Rows are points. Examples show where two turns around zero, p and q, send a point. Write where each new point lands after one turn and then the other. Backwards means that the second turn is done in reverse. Each puzzle has new turns, and all numbers are rounded.
(in the rows, 128 means zero)

Turn p:
[119 147] -> [107 128]
[121 156] -> [100 134]
[153  88] -> [175 133]
[118 121] -> [130 116]
Turn q:
[107 128] -> [132 107]
[135  96] -> [158 141]
[142 160] -> [ 94 135]
Where do these land?
p, then q: [138 122] -> [120 136]
p, then q: [ 98 146] -> [153 103]
q, then p: [174 124] -> [ 84 143]
q, then p: [105 139] -> [148 112]
q, then p backwards: [124 110] -> [136 111]

Turn p:
[123 108 116 124] -> [138 107 135 129]
[138 114 168  81] -> [125 118 100  71]
[129 130 101 149] -> [137 128 138 159]
[130 136 121 108] -> [119 118 110 129]
[114 119 111 145] -> [131 119 150 145]
[111 184 151 144] -> [ 82 173 129 136]
[150 106 128 145] -> [162 134 134 127]
Turn q:
[128 160 115  97] -> [123 131 118  83]
[133 116 160 122] -> [146 101 139 135]
[143  95 111 155] -> [112 131 112 171]
[146 108 136  94] -> [118  86 120 122]
[103 115 108 116] -> [ 96 132 144 123]
[107 139 128 164] -> [140 164 144 142]
[136 163 138 147] -> [161 150 119 119]
Where do these land?
p, then q: [116 129 129 150] -> [151 128 138 128]
q, then p: [123 147 110 109] -> [107 108 113 125]
p, then q: [134 117 177 138] -> [138 107 123  82]
q, then p: [121  89 119  86] -> [122  95 168 102]
q, then p: [162 161 101 153] -> [121 125 100 181]
q, then p: [110 107 125 126] -> [119 135 150 114]
q, then p: [130 146 135 134] -> [132 133 109 131]

Turn p:
[100 122 113  74 140 120 124 142] -> [173 131 142  99 126 149 149 107]
[126 109 112 125 143 123  87 145] -> [145 152 153 124 143 151 127 153]
[152  95 113 136 140 120 142 110] -> [106 122 103 119 149 147 144 148]
[125 122 134 129 139 147 144 153] -> [119 133 143 117 116 112 152 131]
[109 147 122 143 143 151 134 123] -> [105 129 152 134 128 125 129 103]
[110 105 122 148 136 116 125 127] -> [117 123 140 107 150 131 118 140]
[123 100 146 108 125 119 140 137] -> [143 110 122 101 117 126 140 144]
[124 155 112 140  57 127 128 110] -> [125 151  89 129 111 115  71 101]
[128 201 121 129 135 118 130 136] -> [146 138 135 173 141  98 126  82]
[183 124 186 147 123 137 127  98] -> [104  89 101 176 100 124 124 171]
Turn q:
[162 127 147 144 125 119 136 149] -> [141 102 117 121 137 117 143 158]
[155 148  78 155 124  89 135 129] -> [135 135 119 165 150  68 116 140]
[102  96 134  89 150 166 140 112] -> [115 140 113 101 127 172 134  79]
[157 143 152 113 122 152  72 143] -> [158 138 118 139 109 174 127 174]
[120  98 139 121 110 101 112 148] -> [115  90 123 150 103 136 128 128]
[114 156 114  91 134 132 139 107] -> [134 168 122 112 106 118 117 104]
[101 114 126 125 149 107 128 106] -> [ 90 130 126 124 126 126 105 111]
[121 137 134 152 103 148 143 107] -> [147 125 167 113 144 125 122 120]
[120 131 127 162 135 138 148 151] -> [116 124 147 126 152 117 160 135]
Where do these land?
p, then q: [139 114  97 131 140 136  94 161] -> [138 155 133 102 117 118 159 161]
p, then q: [142 141 146 102 155  94 163 112] -> [118 104  99 127 174 114 124  98]
p, then q: [154 142 131 119 114  97 114  99] -> [131 136 121 163 169 134 127 137]
q, then p: [127 116 109 139 159 121 145  96] -> [142 116 155 136 156 156 126 111]
q, then p: [113 116 123 111 148 119 115 131] -> [117 138 138 117 127 133 108 106]
p, then q backwards: [ 84  65 101 150 117 154 134 142] -> [ 97 154 186 134 169 141 145  97]
p, then q backwards: [130 145 128 114 122 154 130 136] -> [108 137 118 106 117 128 128 137]
q, then p backwards: [149 121 193 129 106 142 100 135] -> [121  74 162  97 135 123 100 110]
p, then q: [141 138 132 129 103 134 162 130] -> [127 128 133 151 121 101 110 106]
q, then p backwards: [113 145 115 169 101 133 147 141] -> [113 147 143 139 168 125 125 162]
p, then q backwards: [116 166 133 117 143 124 104 125] -> [120 120 102 135  91 141 119 120]

Turn p:
[ 86 149 108 115 141 152 119 133 135 141 136] -> [121 125 118 127 144 178 134 116 140 116 104]
[108 165 123 103 120 130 123 116 110 171 111] -> [ 91 131 142  98 137 143 143 134 134 120  83]
[114 161 134 143 153 150 116 139 121 150 102] -> [109 133 119 130 142 135  98 126 142 101  88]
[ 88 128 120 118 136 127 113 145 129 148  99] -> [ 93 109 125 132 136 154 117 132 157 132 114]
[155 120 114 147 112  97 150 146 144 125 151] -> [131 140 126 168 119 104 158 133 109 136 148]
[174 111 116 118 116 137 150 132 173  99 137] -> [162 137 104 140  79 108 155 115 131 127 154]
[ 94 159 116 137 128 142 121 119 115 119 123] -> [109 137 130 118 144 158 113 101 117 118 117]
[130 106 161 151 117 122  87  97 116 149 136] -> [150 129 185 125 136 121  99 146 130 149 118]
[155 101 164 128 124 120  83 132  78 139 157] -> [159 144 147 110 161 107 105 175 123 174 124]
[160  94 102 135 124 126 148 120 126  95 121] -> [144 108 108 132 107  97 132 103 109 151 152]
[162 118 128 119 138  94 143 123 155  79 136] -> [147 137 119 132 120  92 151 108 138 123 184]
[ 84 152 149 122 110 149 131 142 116 137 108] -> [ 91 134 128 110 123 168 104 145 124 111 118]
[154  99 130 127 144 116 180 120 145 113 149] -> [157 101 116 140 116 100 158 132 108 108 161]
Turn q:
[145 143 125  97 130 126  99 126 148 145 134] -> [123 116 129 107 107 157 130 144 156 127 139]
[139 148  86 110 107 122 155 114 169 138 138] -> [147 136 146 134 118 147 185 151 136 125 157]
[130 147 135 133 157 172 106 118 105 123 112] -> [149  92 112 143 137 146  87 115 132 140 128]
[120 150 135 138 130 115 178 133 110 135 148] -> [116 109 141 140 164 100 162 127 124 135 120]
[138  83 143  35 111 113 151 127 138 139 100] -> [ 81 126 113 105  99 180 166 119  98  65 118]
[109 148  92 155 119 112  98 161 148 142 118] -> [146 151 148  95 133 124 113 161 118 163 156]
[129  89 132 141 128 132 119 166 104 114 142] -> [127 154 125 110 153 107  96 118 126  98 116]
[ 91 141 131 149 125 123 112 101 129 100 144] -> [116 142 150 170 121 118 106 132 134 155 130]
[140 125 111 135 152 124 105  87 103 141 110] -> [130 104 106 135 101 117 110 105 129 137 166]
[142 147 149 137 111 117 152 151 109 104 122] -> [116 142 114 125 168 127 145 111 130 146 106]
[130  88 151 157 121 154 114 126 120 145 128] -> [152 130 133 117 107 105 100 102 122 114  99]
[122 126 146 150 145 127 148 127 154 109 139] -> [134 136 119 154 130 108 134 153 130 131 101]
Where do these land?
p, then q backwards: [120 160 142 117 142 143 144 142 131 106  98] -> [151  92 131 102 142 114 108 139 113 119 129]
p, then q: [183 108  99 119  99 111 140  99 149 108 156] -> [114 117 134 118 129  99 199  91 146 131 128]
p, then q: [134 105 161 137 133 143 137 126 132 140 177] -> [142 135  95 101 164 123 125 113 154 116 112]
p, then q backwards: [143  99 142 117  83  75 134 112 133 135 125] -> [ 96 150 104 139 115  85 131 106 144 164 147]
p, then q backwards: [118 148 131 155 147 147  98 149 120 112 110] -> [129 116 142 134 135 143  98 140 104  87 129]
q, then p: [ 86 149 124 125 155 121 120 143 107 112 132] -> [134 120 130 149 170 145 102 146 145 136 121]
q, then p: [154 113 113 102 106 121 128  71 134 132 124] -> [141 137 149 126  91 148 143 111  78 122 140]
q, then p: [128 163 118 142 153 131 142 146 102 145 108] -> [150  91 119 134 156 113 144 145 137 144 115]
q, then p backwards: [117 144 108 153 137 138 142 114 161 127 123] -> [149  96 133 136 118 125 128 139 137 138 162]
p, then q: [130  85 138 113 151 124 112 150 144 147 144] -> [162 144 114  96 127 111 138 155 133 109 114]
p, then q backwards: [153  83 110 146 112 143 162  92 128 112 131] -> [116 119 118 154 135 144 139  90 122 177  93]
q, then p: [ 99 163 155 119 131 119  84 156 108 148 113] -> [130 106 136 109 138 163 117 163 172 148 101]
p, then q: [ 99 144 123 119 113 148 123 164 116 140 123] -> [155 118 148 128 144 151 104 137 102 132 138]

Turn p:
[180 139 112 103 133 134 119 147 123 144 109 120 120 129] -> [132 135 106 129 136 105 117 124 131 164 145 171 140 141]
[127 122 109 119 119 124  92 154 139 113 104 113 128 144] -> [138 130  88 119 140  98 125 131 103 138 131 115 117 137]
[113 141 137 102 127 133  96 123 178  91 130 142 142 101] -> [ 89 142 131 109 118 106 141 128 108 113 130  98 130 181]
[138 110 119 139 119 157 156 136 113 107 109 139 117 140] -> [115 121 127 142 131 135  86 152 126 139 139 130 108 108]
[130 135 150 130 108 126 140 136 121 113 143  97 118 134] -> [119 107 126 114 134 126 144 129 134 111 140 145 101 113]
[136 126 126 132 102 107  88 125 134 152 155 148 121 140] -> [123 148  97 124 119 133 164 125 136 143  88 129 133 125]
[116 114 141 172 120 121 137  75 130 135 100 138 150 155] -> [156 163 134 167 119 137 124 155 151  88 119 105 118 111]
[115 139 119 150 123 163 136 139 146 156 143 111  77 116] -> [114  92 118  97 143 131 106 144 144 109  98 146 162 115]
[118 123 126 113 161 101 170 118  98 100 149 125 161 146] -> [154 128 180 131 138 156 140 114 127 147 160 109  94 122]
[139 129  74 107 130 129 133 108 153 136 150 120 122 119] -> [117 156 129 100 174 143 126 130 134 145 129 128 155 141]
[140 175 107 120 121 114 139 119  77 109  95 131 134  77] -> [123 136 154 169 151 137 117 104  73 117 135 181 124 147]
[123  88 137 118 122 171 126  88 113 169  93 144 144 121] -> [134 178 120 137  86 135  79 119 138 109 137 126 156 101]
[ 94 139 161 126 123 126 148 144 141 134 122 134 114 139] -> [135  95 130 116  97 140 138 153 120 109 133 123 131 128]
[124  74 181 149 145  95 132 153 137 165 158 123 108 141] -> [142  80  99 132  94 145 159 106 185 134 130  99 138 102]
[123 146 128 138 136 146 125 162 128 119 148 150 187  91] -> [ 96 125 178 143 118  89 144 114  98 146 123 112 146 117]
[133 149 120 131 160 100 111 122 115 105 142 114 105 156] -> [162 113 130 119 152 132 137 118 138 140 109 133  92 159]
Turn q:
[140 106 155 148 152 123  99 136 122  76 107  80 147 103] -> [100  97 151 124 145 130 109 143 120 155  96 115 121  61]
[104 129 106 107 102  92 126 134 113 123 151 119 117 143] -> [109 139 131 116 131 114 130 167 152 133 159 127 140 154]
[132 141 102 112 108 102 133 122 132 121 149 146 146 100] -> [121 155 153 116 102 122 131 125 170 127 135 140 129 134]
[148 119 125 120 132 108 103 139 100 148 149 125 142 120] -> [120 122 150 140 131 126 105 144 147 133 122 135  94 149]
[134 100 107  89 102 112 115 162 145 127 170 111 143 125] -> [ 82 133 129 121 106 128  81 151 155 126 128 150 143 154]
[126 117 115  86 128 104 105 119 127 114 157 160 132 147] -> [142 133 146 120 114 149 101 158 151 121 167 152 132 139]
[125 124 145 165 107 157 165 126 107 127 109 159 113 140] -> [152 140  98 115 131 137 180 132  98 120 102 137 118 131]
[130 157 107 153 122 169 126 113 129 147  85 137 105 141] -> [171 107 102 117 118 119 156  96 110 135 121  94 131 144]
[154 154 179 150 164 119  99 172 137  86 126  88 146 122] -> [106 118 161 147 158 149  95 144 122 113  80  78 133  78]
[125 125 135 142 141 149 161 139 129 139  63 150 113 130] -> [150 136  84 109 128 119 146 102  90 111 126 111 101 106]
[150 114 112 123 128 115 125 111 154 127 160 124 105 127] -> [115 101 130 150 107 132 130 129 154 111 143 147 145 132]
[131 125 103  91 119 144 136 104 126 122 165 128 154 144] -> [139 146 119 142 112 145 109 134 156 160 140 157 152 146]
[111 122 117 172 144 143 151 120 134 155 107 140 124 142] -> [159 122 102 130 147  94 150 106 107 114 118 139 129 129]
[121 138 147 131 177 118 126 163 116 108 137  91 125  99] -> [101 138 153 165 135 106 107 147 109 128 115  98 121  90]
[129 139 150 146 123 134 157  98 138 154  84 128 132 148] -> [143 128  96 121 165 138 158  84 121 126 133 122 120 123]
[130 128 130  85 112 129 114 108 127 142 160 126 110 115] -> [107 126 146 144 104 150 126 126 133 142 160 139 131 159]
[ 85 136 141 157 114 159 135 112 139 158  98 167 123 130] -> [162 137 125  98 141 119 161  90  80 119 129 138 136 148]
Where do these land?
q, then p: [116 142 120 140 121 131 134  82 137 121 104 122 145 105] -> [125 152 148 132 121 153 139 122 153 113 149 141 160 134]
q, then p: [128  93 119 100 146 106 126 138 107 125 145 151 132 117] -> [101 103 109 125 111 134 145 132 115 144  90 133 124 140]
q, then p: [129 152 141 146 128 138 147 133 131 155  80 141 129 108] -> [143 140 135 125 156 159 110 121 137 103 144 161 112 147]
p, then q: [108 159 110 106  91 127 108 109 151 161 107 157 145 117] -> [154 184 121 107 139 131 126 144 147 150 103  94 118 136]
p, then q backwards: [114 146 135 134 131 161 126  99 122 168 108 117 156 137] -> [108 138 106 137 152 123 134 146 149 103 147 170 146 120]
p, then q backwards: [124 103 145 185 127 145 164 138 162 135 137 107 143 144] -> [146 142 109 147 155  73 119 132 133  85 127 102 109 138]
q, then p: [161 103 149 120 124 124 103 134 108 111 167 136 100 124] -> [101  92 107 128  99 117 104 146 119 130 117 111 118  96]
p, then q: [121 115 172 131 141 149 155 151 159 104 140  93 128 139] -> [ 68 120 131 131 119 133 111 153 126 113 150 159 154 121]
p, then q: [108 120 107 106 135 125  92 120 120 122 113 149 105 120] -> [159 108 113 120 133 130 123 133 137 165 137 106 121 146]
q, then p: [169 107 116 139 166 134 130 134 171 113 144 103 119 157] -> [100 145 112 163 157  99 112 113 120 125 118  75 133 122]
q, then p: [143 117 125 117 124  97  84 150  98  98 144 141 131 118] -> [105  86  89 107  90 108 135 127 121 130 134 127 127 133]
q, then p: [ 95 159 115 132 114 119 132  99 121 159 117 142 107 121] -> [143 131 153 115 136 157 158 139 164 135 145 144 110 121]
p, then q: [108 162  96 108 119 105 103 117 117 168 116 117 128  90] -> [185 161 123 129 136 147 130 130 153 161 120 132 101 107]
q, then p: [120 127 125 161 125 167 152 153 130 113 127 106 134 150] -> [160 141 130 161 150 112 114 124  94 139 148 131 142 121]
p, then q: [152  99 160 118 132  83 131 159  98  86 146 125 118 173] -> [104  90  90 164  93 108 167 120 116 104 147 150 132 162]
q, then p: [142 128  90  82 100 121 121 112 107 135 122 136 116 107] -> [113 134 100  84 125 149 157 159 139 127 116 138 140 110]
q, then p: [136 145 151 152 154 142 167 148 136 102 158 133 141 148] -> [124 118 156 173 147  84 110 138 104 121 129 135 129 138]
